Every row gives one point. The ring and each string are closed loops that go straight from each point to the next, and from the last back to the first. Before rounding, they use only three directions, however many columns there are. How many times does the string pass through the ring? Passing back the other way cancels.

Ring:
array([[ 44, -10,  26],
       [ 15,  14,  13],
       [-14,  19,  -2],
       [-31,  10, -19],
       [-30, -12, -28],
       [-19, -31, -23],
       [  6, -52,  -1],
       [ 28, -53,  16],
       [ 45, -39,  27]])
String:
array([[-36,   6, -47],
       [-57,   7, -38],
       [-46, -12,   0],
       [-15, -17,   4],
       [ -6,  -7, -28],
       [-19,  -9, -47],
       [-10, -18, -42],
       [-32, -36, -46],
       [-42, -46, -16],
       [-21, -32,   5],
       [  2, -21,   0],
       [ 12, -32, -24],
       [ -7, -45, -33],
       [-28, -45, -31],
       [-37, -34, -16],
       [-25, -23,  -8],
       [ -4, -14, -18],
       [ -4,  -2, -42]])
Times through: 3
String:
array([[ -1, -42,  24],
       [ 23, -32,   3],
       [ 40, -48, -10],
       [ 16, -65, -19],
       [-27, -58,  -9],
       [-12, -27,   5],
       [  3, -29, -12],
       [ 13, -44, -20],
       [ 28, -42, -12],
       [ 40, -67,   6],
       [ 19, -71,  35]])
Times through: 2

Ring:
array([[ 36,  11,  -2,   5,  13, -29],
       [ 19,  38, -15,  12,  17, -27],
       [ -3,  47, -17,  20,  23, -18],
       [-35,  33,  -8,  29,  36,   5],
       [-33,   3,  -2,  29,  44,  16],
       [ -8, -28,   2,  22,  46,  15],
       [ 13, -37,   6,  14,  38,   5],
       [ 33, -24,   9,   5,  22, -14]])
String:
array([[-43,  31,  11,  24,  24,   3],
       [-65,  43,   8,  31,  31,  12],
       [-50,  42, -20,  38,  48,  14],
       [-57,  51, -12,  36,  40,  11],
       [-50,  52,  -5,  30,  30,   3],
       [-31,  56, -24,  32,  37,  -3],
       [ -9,  51, -35,  29,  39,  -9],
       [-17,  78, -30,  27,  25, -20],
       [  2,  74, -37,  23,  25, -26],
       [ 15,  46, -33,  21,  30, -22],
       [ 15,  23, -23,  19,  32, -15],
       [ -4,  19,   3,  15,  21, -11],
       [-14,  46,  11,  12,   5, -22],
       [ -7,  60,  -7,  15,  11, -26],
       [ -1,  64, -27,  22,  23, -23],
       [ -1,  55, -36,  26,  35, -16],
       [-26,  71, -31,  31,  33, -10],
       [-18,  47, -33,  32,  43,  -3],
       [-10,  21, -14,  24,  36,  -2],
       [-18,  18,   3,  20,  27,  -3]])
Times through: 2

Ring:
array([[ 14,  15,  21, -15,  18,   6, -20,  45],
       [-10,  41,  53, -19,   5,  27, -24,   2],
       [-34,  38,  49, -12,  -9,  44,  -9, -33],
       [-44,   8,  17,   4, -20,  46,   9, -45],
       [-38, -32, -19,  22, -28,  34,  17, -29],
       [-16, -57, -46,  28, -20,  13,  15,  10],
       [ 11, -45, -41,  13,   5,  -3,   5,  52],
       [ 19, -24, -23,   1,  16,  -4,  -4,  61]])
String:
array([[ -1,  -9,  -9,  -2,   9,  14,   3,  27],
       [ 14, -27,   3,  12, -12,  -5, -31,  46],
       [ 28,  -1,  14,  -8,  14,  -8, -32,  67],
       [ 36,  33,  17, -36,  54,  -3, -14,  81],
       [  2,  15,   1, -18,  29,  17,   8,  32],
       [ -4,  -6,  14,   4,  -9,  13, -18,  17],
       [  3, -10,  12,   5,  -9,   7, -23,  28],
       [ 27, -27,  -3,   7,   0, -13, -31,  68],
       [ 37, -28, -46,  -7,  41, -15,   8,  93],
       [ 12, -24, -38,  -3,  26,   3,  17,  53],
       [ -8, -19, -10,   7,  -5,  15,   0,  16],
       [ -9, -62, -23,  37, -41,   4, -16,  14],
       [ -1, -80, -58,  39, -27,  -3,   4,  34],
       [  9, -82, -77,  32,  -6,  -8,  18,  53],
       [  5, -79, -47,  40, -31,  -9, -11,  42],
       [ -2, -34, -13,  17, -15,   6, -10,  25]])
Times through: 2

Ring:
array([[  0,  26, -21, -10,   3,  18, -10,   4,  17],
       [ 23,  23, -16,   4,   0,   8,  28,  -8,   8],
       [ 33,  23,  -9,  10,   2,   8,  55,  -9,   6],
       [ 31,  19,  -4,  13,   3,   9,  59,  -5,   3],
       [ 15,   2,   4,  20,   4,   8,  42,   1,  -6],
       [-10, -18,   7,  24,   4,   9,   3,   9, -15],
       [-29, -17,   3,  13,   6,  16, -30,  19,  -9],
       [-36,   2,  -7,  -7,   9,  28, -47,  27,   9],
       [-33,  17, -15, -19,  10,  33, -48,  28,  21],
       [-14,  28, -22, -19,   6,  27, -29,  15,  24]])
String:
array([[ -8, -10,  -1,  17,   2,   8,  -4,   6, -10],
       [-15, -37,   7,  37,  -2,  -4, -14,   0, -32],
       [-21, -47,  16,  43,   0,  -3, -13,   5, -38],
       [-11, -36,   8,  38,  -2,  -5,  -7,  -2, -32],
       [ -4, -11,   0,  21,   1,   5,   1,   2, -13],
       [  8,  16,  -2,   4,   8,  20,  30,  11,   9],
       [ 30,  30,   1,   3,   9,  22,  72,   7,  15],
       [ 23,  33,  -7,  -3,   8,  22,  51,   6,  19],
       [ 12,  15,  -7,   7,   4,  13,  25,   2,   5],
       [ 16,  -7,  -4,  27,  -3,  -4,  23, -12, -15],
       [ 42,  18, -13,  18,  -4,  -4,  56, -22,  -2],
       [ 41,  34, -19,   4,  -1,   4,  52, -17,  11],
       [ 26,   9, -15,  18,  -5,  -5,  26, -19,  -6],
       [  4,  -8,  -7,  21,  -2,  -1,   2,  -7, -13],
       [  7,  22, -12,  -3,   5,  18,  14,   5,  13],
       [  6,  20, -11,  -1,   5,  18,  13,   6,  12],
       [  6, -15,  -4,  29,  -4,  -6,   6, -11, -20],
       [ 39,  10,  -7,  24,  -3,  -5,  58, -20,  -8],
       [ 53,  45,  -8,   3,   5,  15,  95,  -8,  19],
       [ 46,  53,  -6,  -8,  11,  27,  93,   5,  30],
       [ 32,   9,   7,  23,   5,   8,  74,  -3,  -4],
       [  1, -35,   9,  44,  -4, -10,  10,  -9, -35],
       [ -3,  -6,  -2,  17,   2,   8,   2,   4,  -8],
       [ -3,  12,  -5,   1,   7,  21,   8,  13,   8]])
Times through: 0
String:
array([[ 26,  39,  -9,  -6,   8,  23,  54,   6,  22],
       [ 16,  17,  -8,   6,   4,  13,  30,   0,   6],
       [ 28,  44, -14, -10,   8,  23,  51,   4,  26],
       [ 52,  58, -20, -11,   5,  18,  78,  -9,  30],
       [ 29,  52, -20, -17,   7,  25,  45,   3,  33],
       [  6,  17, -11,   1,   4,  15,  11,   4,   9],
       [  4,  -3,  -8,  17,  -1,   2,   2,  -5,  -8],
       [  4,   0, -10,  15,  -1,   3,   1,  -5,  -6],
       [  8,  31, -17, -10,   6,  21,  12,   6,  20],
       [ 17,  47, -24, -19,   6,  24,  18,   4,  31],
       [ 24,  46, -27, -16,   3,  18,  22,  -4,  28],
       [ 21,  20, -20,   5,  -2,   4,  17, -13,   6],
       [  9, -14,  -8,  28,  -6,  -9,   3, -15, -20],
       [  3,   0,  -7,  14,   0,   6,   5,  -2,  -5],
       [ 24,  42, -17, -11,   6,  22,  39,   3,  25],
       [ 15,  25, -11,  -1,   5,  17,  27,   3,  14],
       [ 14,  -4,  -4,  23,  -2,  -1,  22,  -9, -12],
       [ 12, -12,  -1,  29,  -3,  -4,  21, -10, -19],
       [ 12,   6,  -4,  14,   2,   8,  26,  -1,  -3],
       [ 16,  24,  -5,   1,   7,  20,  39,   7,  13],
       [ 23,  23,   1,   6,   8,  20,  60,   7,  10],
       [ 19,  -2,  12,  26,   6,   9,  60,   3, -10],
       [  1, -32,  12,  42,  -1,  -6,  18,  -4, -32],
       [ -5, -30,   6,  36,  -2,  -4,   1,  -3, -28],
       [ -7, -41,  16,  45,  -1,  -5,   9,   0, -37],
       [ -9, -39,  16,  43,   0,  -3,   9,   2, -34],
       [ -9, -41,  14,  44,  -1,  -6,   5,  -1, -36],
       [ -2, -16,  13,  27,   6,  10,  25,  10, -16],
       [  1, -30,  15,  40,   1,  -1,  25,   1, -29],
       [  0, -23,   5,  33,  -1,  -3,  10,  -4, -24],
       [  3,   4,  -3,  11,   4,  12,  13,   5,  -1],
       [ 17,  21,  -3,   5,   7,  18,  44,   6,  10],
       [ 37,  42,  -4,  -3,  10,  24,  79,   5,  22]])
Times through: 2

Ring:
array([[ -1,  12,   1,   7, -66,  14,   6,   1,  -5, -20,  19],
       [ 13,  27, -11,   2, -37,  -9,   6,  27, -14,  -6,  -4],
       [ 22,  34, -17,  -1,  -3, -24,   5,  40, -19,   6, -26],
       [ 28,  31, -17,  -3,  38, -30,   4,  40, -18,  16, -45],
       [ 25,  19, -12,   2,  58, -21,  -1,  21, -10,  15, -49],
       [ 19,   6,  -7,   9,  54,  -7,  -8,  -2,   1,   8, -40],
       [  8,  -8,  -1,  20,  25,  14, -16, -30,  14,  -8, -19],
       [ -2, -14,   4,  23, -14,  30, -16, -44,  19, -21,   5],
       [ -8, -12,   8,  20, -50,  36,  -8, -41,  15, -29,  23],
       [ -8,  -3,   8,  14, -68,  32,   0, -26,   7, -28,  29]])
String:
array([[ 24,  -3, -16,  25,  76,  -4, -33, -23,  18,   5, -50],
       [ 22,   8,  -4,   2,  77, -14,   2,   7,  -5,  17, -52],
       [ 17,  14,  -1,  -4,  45, -13,  13,  18, -13,  13, -38],
       [ 11,  12,   0,   0,   9,  -3,   9,  10,  -9,   1, -19],
       [ 25,  23, -18,   7,  30, -21,  -8,  22,  -8,   8, -39],
       [ 25,  24, -20,   9,  21, -20, -11,  21,  -6,   5, -35],
       [ 17,  19,  -9,   3,   9, -11,   3,  18, -10,   3, -24],
       [ 16,  25,  -1, -12,  17, -17,  23,  36, -23,  12, -28],
       [ 33,  44, -19, -14,  45, -45,  17,  67, -33,  26, -55],
       [ 28,  38, -11, -16,  45, -38,  23,  59, -32,  25, -50],
       [ 21,  25,  -6,  -8,  33, -22,  16,  36, -21,  15, -38],
       [ 35,  34, -18,  -9,  77, -42,   9,  51, -24,  29, -67],
       [ 33,  24, -21,   5,  74, -32,  -9,  28,  -9,  20, -62],
       [ 27,  14, -18,  12,  62, -18, -16,   8,   1,  11, -50],
       [ 26,   3, -16,  19,  80, -11, -25, -10,  10,  10, -55],
       [ 15,   3, -10,  19,  22,   3, -18, -15,  10,  -5, -23],
       [  8,   2,  -1,  11,   5,   9,  -4, -12,   4,  -7, -13],
       [ -3, -12,  14,   9,   3,  26,   5, -30,   7, -11,  -2],
       [ -6, -24,   9,  28, -13,  40, -20, -60,  26, -26,  10],
       [-10, -17,  19,  12, -24,  37,   5, -41,  11, -20,  15],
       [  2,   1,   4,   9, -14,  15,   2, -14,   2, -11,  -1],
       [  4,  -7,  -7,  29, -23,  23, -28, -39,  21, -23,   4],
       [ -3, -19,  -1,  34, -30,  37, -31, -58,  29, -30,  14],
       [  4, -10,  -5,  28, -15,  24, -26, -40,  21, -22,   1],
       [  8,   3,  -3,  14,  -5,   9,  -7, -12,   5, -10,  -8],
       [  1,  -6,  11,   7,   7,  18,   6, -20,   3,  -7,  -7],
       [  6, -13,   7,  14,  45,  16,  -6, -32,  12,  -2, -25]])
Times through: 1
String:
array([[ 31,  45, -18, -14,  34, -43,  19,  66, -33,  23, -49],
       [ 17,  32,  -4, -13,   1, -21,  25,  45, -27,  10, -24],
       [ 13,  20,  -7,   3, -13,  -6,   5,  17, -10,  -3, -13],
       [ 18,  26, -22,  14, -37,  -9, -14,  17,  -4, -11,  -7],
       [  8,  25, -16,  14, -80,   2,  -8,  13,  -4, -22,  17],
       [ -7,  13,   6,   4, -95,  21,  15,   1,  -8, -27,  35],
       [ -3,   6,  11,  -1, -39,  16,  19,  -1,  -8, -13,  11],
       [  6,   7,  -3,  12, -26,  10,  -4,  -8,   2, -14,   0],
       [  0,   0,  -7,  26, -62,  24, -21, -29,  15, -30,  20],
       [-13,  -8,   7,  23, -91,  41,  -9, -40,  15, -39,  42],
       [-14,  -8,   9,  21, -94,  42,  -5, -39,  14, -39,  44],
       [  2,   2,  -8,  24, -54,  20, -19, -23,  13, -26,  15],
       [  6,   7,  -5,  15, -33,  11,  -8,  -9,   4, -16,   3],
       [ -1,   8,   7,   2, -44,  15,  14,  -1,  -7, -14,  12],
       [ -6,  18,   6,  -2, -94,  15,  22,  12, -15, -23,  33],
       [ 12,  32, -18,   9, -74,  -6,  -3,  26, -11, -17,  11],
       [ 24,  39, -29,  10, -41, -22, -12,  37, -12,  -7, -12],
       [ 28,  46, -23,  -5, -11, -35,   8,  59, -27,   9, -28],
       [ 37,  46, -34,   2,  21, -44,  -8,  57, -21,  14, -47],
       [ 31,  30, -28,  12,  23, -27, -18,  28,  -7,   7, -40],
       [ 17,  17, -10,   5,  12,  -9,  -1,  14,  -7,   2, -25],
       [ 20,  22,  -5,  -6,  34, -19,  14,  30, -18,  13, -37],
       [ 35,  35, -15, -13,  84, -43,  15,  55, -27,  32, -70],
       [ 39,  32, -29,   5,  74, -41, -12,  40, -12,  23, -67],
       [ 25,  20, -20,  12,  27, -17, -14,  15,  -3,   4, -36],
       [ 22,  19, -17,  10,  18, -14, -11,  14,  -3,   2, -31],
       [ 40,  41, -34,   5,  51, -45, -13,  50, -16,  20, -60]])
Times through: 0
